Every row gives one point. The points of each table are mixes of a few directions, plus a little noise. How many directions does each table use, and how many do they share? Where both have some left over, give the other angles between the two spaces (their principal angles), to ten degrees, smallest first.

First (4 x 3):
[[ -2  14 -12]
 [  1 -23  23]
 [  6 -46  41]
 [ -6  54 -50]]
Second, 7 rows:
[[ -4  35 -32]
 [  1 -12  11]
 [  4 -40  36]
 [  1  -9   8]
 [ -5  48 -44]
 [ -4  37 -33]
 [  6 -60  54]]
Directions: first 1, second 1, shared 1

First (9 x 8):
[[  5  -3  -4   0  -6   1   1 -15]
 [ 11  -8  -9  -2 -15   3   2 -34]
 [  1  -1  -1   0  -1   1   0  -4]
 [ -9   6   7   1  11  -3  -1  27]
 [-12   8  10   2  15  -4  -2  36]
 [ 12  -9 -10  -2 -16   4   1 -38]
 [ 11  -7  -8  -2 -14   3   1 -31]
 [-10   8   9   1  14  -3  -1  33]
 [ -8   6   7   2  11  -3  -2  26]]
Second (10 x 8):
[[-20  14  16   3  26  -7  -3  60]
 [  2  -2  -2   0  -2   1   1  -7]
 [ -2   2   2   1   3  -1   0   6]
 [ -1   1   1   1   1  -1   0   4]
 [  9  -7  -8  -1 -13   3   1 -29]
 [ -9   5   7   2  11  -2  -1  27]
 [ -2   2   2   0   3   0   0   6]
 [  2  -1  -1   0  -2  -1   0  -4]
 [ 19 -13 -15  -2 -23   6   3 -55]
 [  3  -2  -3   0  -4   1   0 -10]]
Directions: first 1, second 1, shared 1

First, 9 rows:
[[  7  10   0   6   5  -6   8   1  -3   6  -5]
 [-18 -24   0 -11 -11  14 -25  -3   5 -13  12]
 [-18 -31   0 -19 -11  17 -20   1   8 -20  26]
 [ -2  -4   0  -4  -1   2   0   2   2  -4   7]
 [-20 -22  -1  -4 -13  14 -33  -6   2  -9   0]
 [ 10  15   0   6   7  -8  15   2  -3   8  -6]
 [ 40  52   1  17  27 -30  60   9  -8  25 -15]
 [ -5  -1  -1   5  -4   2 -14  -5  -2   4 -13]
 [  5   6   0   3   3  -4   6   0  -2   4  -5]]
Second, 9 rows:
[[ -6  -7   0  -2  -3   4  -8  -1   1  -3   1]
 [-16 -20  -1  -6 -11  12 -24  -4   3  -9   5]
 [-17 -21  -1  -7 -11  13 -26  -4   3 -10   5]
 [ 33  42   1  14  23 -25  50   8  -6  20 -10]
 [ 32  40   1  13  22 -24  49   7  -6  19  -9]
 [  2   3   0   1   2  -2   4   1  -1   1  -1]
 [-16 -19   0  -6 -10  12 -25  -4   4  -9   5]
 [  1   2   0   1   1  -1   3   1   0   0   0]
 [-16 -20  -1  -7 -11  12 -25  -4   3  -9   5]]
Directions: first 2, second 1, shared 1

First (11 x 14):
[[-14 -12 -10   5  39 -15  33  -7 -10 -13  28 -15  11  20]
 [-40  -4 -12   5 -18  14  27  21  -1   2 -19 -15   0 -54]
 [-11   2  -3   1 -12   6   4   8  -1   2 -10  -3  -1 -19]
 [ -1   6  50  -4 -41  32 -60  -1  13  35  -4  15   9  21]
 [-24  -4  -2   2  -9   9  12  10   0   4  -7  -8   2 -24]
 [-20   4 -17  10  24 -12  33   1 -22 -16  15 -19  15  10]
 [ -9  15   4   5 -15   7  -8   5 -13   2  -4  -3  10   4]
 [ 25  18   9   1  -1  -6 -27 -11 -11  -2   7   9   8  42]
 [ 44 -11   3 -12  15 -14 -18 -17  21  -1   5  20 -19  19]
 [ 43  38 -37  -1 -34 -12 -10  10 -12 -20 -49  15 -22 -39]
 [  6 -52  14 -12  50 -11  15 -19  37   8  38   4 -13  21]]
Second (9 x 14):
[[ -3 -31  20 -31  10   9   8 -10  28  14  30  -3   6   3]
 [  5  31  -8 -16  15  22  40  -9  -1 -16  10  15  33 -14]
 [  3   1  -1 -24  29  22  44  -8  12 -15  17   7  16 -31]
 [ 21  50   5   9 -31  11 -34   0 -23  -2 -20  17  15  20]
 [-32 -28 -18  25   2 -30  13   5  10  16   0  -9 -11  19]
 [ -5   1  -9  29  -1  -5  -4   8   1   2 -25  11 -18 -11]
 [  7   3  -4   0 -27 -32 -43  10 -46  -7   2 -43  -8  36]
 [ 17  25   4 -14  -5  11  -6  -2 -17 -13   2  -1  14  -1]
 [-12 -53  11  21   9  -6 -16   7  36  22 -16   7 -46 -21]]
Directions: first 4, second 5, shared 2; angles 40, 80

First:
[[ -4   0   7 -13  -1   9   5  -2  14  10 -13   1   3  15   2   1  11  -4
   -6  -1]
 [  3   7  -5  15   5 -24 -12  -4 -14 -19  13 -16  -6 -15  -7   2 -29   0
    4 -11]
 [  3   7 -15   0  13  20 -10 -28  17   8 -28  17  28   2   3  19   7  14
  -12 -24]
 [ -7   2  10 -20   0  12   6  -4  20  14 -19  -3   2  23   0   2  12  -6
  -10  -4]
 [-11  -6  26 -22 -14  -7  17  25   4   8   9 -17 -26  21  -2 -17   8 -19
    2  22]
 [ -7  -1  26  -7 -11 -35   8  28 -14 -12  28 -39 -39   7 -11 -20 -23 -24
    7  17]
 [  9 -21 -14  22 -14  14  12  23 -27  -3  29  34   2 -29  14 -12  25  14
   23  36]
 [  6  12 -12  20  13 -24 -20 -16 -11 -21   6 -15   4 -17  -8  10 -35   4
   -1 -24]
 [ 17  10 -39  39  21  -2 -30 -35 -14 -20  -4  20  33 -38   0  23 -25  28
    1 -31]
 [ -7   7  10 -18   4   0   0  -7  18   7 -16 -12  -2  20  -5   3  -2  -7
  -12 -12]
 [ -5 -18   5 -16 -16  35  25  19  10  26  -4  30   2  13  14 -10  49   0
    4  33]]
Second:
[[  6  -8 -23   9  11   9   2   7 -20  -6  18  24  -2 -11   5   8  -6  -6
   -1   4]
 [  2   4  14 -13 -25 -26  24   1  10  -7   2 -31 -11  12   3  -7 -14   0
   -6 -24]
 [  5  -3  -7   1   1  30  -6  13  -8  29   1  37  -2  -1   3   9  26 -15
    4  31]
 [ -3   6  19  -9 -14  -7   3  -2  15   8 -12 -17  -2  11  -2  -7   6   1
    0  -2]
 [ -8   3   6   4  11  -6 -14 -12  10 -10 -11 -14  11  -2  -6  -6  -3  13
    2  -5]
 [-12   5  11   3  11  -8 -18 -16  14 -12 -17 -22  14   0  -9  -8  -2  17
    2  -8]
 [-12   1  -4  18  41  58 -60  -8   0  33 -28  52  28 -13 -14   8  50   3
   15  58]
 [  5  -2  -1  -6 -16 -31  28   1  -1 -22  16 -27 -13   4   7  -3 -30   1
   -7 -32]
 [ 16  -7 -17  -5 -20 -18  40  17 -19 -13  33  -1 -22   0  15   5 -26 -15
   -8 -21]]
Directions: first 3, second 3, shared 0; angles 30, 40, 60
